Rows are points. To make a cloud, some directions were put in groups of two or more. Within a group, all points are equally far from the middle, so they leave a hole (a ring in 2 directions, a hollow ball in 3). The other directions are filled evenly. Then the cloud was stretched, turned, moved and blurred a little. Count the holes, and give their numbers of directions, smallest first.
(in the rows, 100 means zero)

Cloud (21 x 3)
[[63,73,131],
[89,152,107],
[162,89,161],
[81,132,166],
[85,142,83],
[37,111,92],
[112,93,43],
[93,158,163],
[67,95,146],
[157,142,113],
[181,122,140],
[78,95,158],
[59,104,137],
[162,99,119],
[146,78,112],
[131,172,133],
[96,37,70],
[146,142,104],
[59,133,98],
[128,61,104],
[65,104,145]]
Holes: 1 (2)

Cloud (30 x 4)
[[70,152,85,83],
[88,46,141,82],
[48,130,126,161],
[145,92,65,133],
[74,61,123,58],
[56,90,156,85],
[55,133,119,128],
[52,102,145,115],
[79,67,106,163],
[108,162,112,101],
[150,82,120,146],
[144,75,114,134],
[88,50,129,87],
[46,114,125,148],
[60,99,192,91],
[149,108,43,142],
[80,129,195,124],
[73,139,120,73],
[147,93,114,181],
[68,121,178,106],
[76,72,86,95],
[130,77,95,168],
[100,141,145,50],
[76,83,59,136],
[65,88,70,92],
[57,77,153,97],
[163,127,92,101],
[82,50,149,137],
[91,151,162,160],
[137,147,138,161]]
Holes: 1 (2)

Cloud (57 x 6)
[[146,131,170,60,101,66],
[140,122,193,101,117,120],
[112,108,101,63,119,91],
[102,89,169,42,135,141],
[152,25,147,78,92,129],
[101,98,69,114,80,146],
[100,56,154,122,92,80],
[152,121,78,89,85,110],
[41,95,58,100,153,92],
[45,91,123,119,104,79],
[91,76,86,155,76,90],
[160,133,183,77,101,38],
[121,158,107,78,61,113],
[108,48,118,36,106,82],
[173,132,164,103,41,42],
[92,89,54,136,53,125],
[141,113,150,115,97,169],
[129,141,163,83,81,83],
[131,155,170,113,135,70],
[88,95,112,83,29,131],
[78,108,136,148,130,93],
[120,45,99,81,99,102],
[162,158,120,92,84,122],
[101,162,127,94,19,104],
[99,25,133,53,140,52],
[47,89,119,114,131,99],
[113,105,87,146,148,113],
[145,125,94,54,66,111],
[80,83,56,56,99,144],
[92,117,102,102,5,109],
[118,133,168,91,116,45],
[71,84,74,121,112,111],
[152,102,144,81,27,119],
[72,131,115,104,62,166],
[90,97,109,139,46,94],
[88,91,145,57,146,123],
[103,108,122,81,51,41],
[95,133,146,33,8,107],
[35,68,96,104,110,94],
[155,101,127,68,59,110],
[129,157,105,30,123,108],
[157,87,148,76,68,102],
[113,49,140,110,149,56],
[111,89,93,134,139,121],
[102,127,49,36,66,106],
[146,108,93,88,63,93],
[156,106,119,126,65,97],
[108,51,143,113,69,121],
[111,76,161,67,89,93],
[125,81,56,100,69,130],
[110,91,118,102,97,167],
[85,135,162,121,78,55],
[75,67,106,86,23,96],
[83,107,100,16,44,105],
[77,105,72,118,91,102],
[107,137,102,116,95,148],
[80,103,85,138,59,113]]
Holes: 0

Cloud (55 x 6)
[[86,41,75,59,87,66],
[80,89,101,41,57,75],
[130,128,105,101,135,144],
[101,31,70,149,111,137],
[154,63,109,127,57,99],
[101,166,59,116,126,163],
[135,25,104,76,87,148],
[35,81,115,104,111,120],
[67,61,62,99,108,73],
[132,60,109,118,136,61],
[41,97,93,54,112,123],
[73,146,60,62,134,131],
[60,96,52,43,130,122],
[102,140,96,127,105,187],
[43,92,84,77,61,114],
[62,116,90,79,99,62],
[62,36,106,82,151,154],
[133,95,91,109,133,167],
[90,80,62,123,86,78],
[34,78,51,95,131,93],
[37,118,58,102,64,99],
[53,122,119,57,89,77],
[82,87,108,103,164,87],
[81,62,103,72,83,156],
[79,151,48,81,77,155],
[50,71,76,119,108,88],
[114,17,101,124,82,113],
[128,117,52,106,144,146],
[62,137,73,87,175,129],
[79,91,137,70,145,122],
[112,41,143,65,133,141],
[114,113,86,49,93,60],
[116,127,92,111,160,137],
[93,112,77,151,94,89],
[63,111,127,121,63,66],
[117,52,80,119,61,91],
[57,113,127,49,91,116],
[35,140,92,61,111,140],
[39,83,94,127,73,119],
[95,52,84,70,73,55],
[145,78,105,128,152,110],
[125,14,129,103,91,138],
[106,87,80,125,184,110],
[103,133,54,139,132,107],
[114,54,112,150,126,142],
[106,79,110,35,144,124],
[64,98,65,155,92,104],
[119,79,43,101,95,86],
[101,130,153,80,118,134],
[146,11,118,97,79,133],
[51,77,81,46,138,131],
[91,49,94,49,126,156],
[107,5,114,100,78,111],
[62,128,34,80,73,139],
[109,76,87,95,150,59]]
Holes: 1 (4)
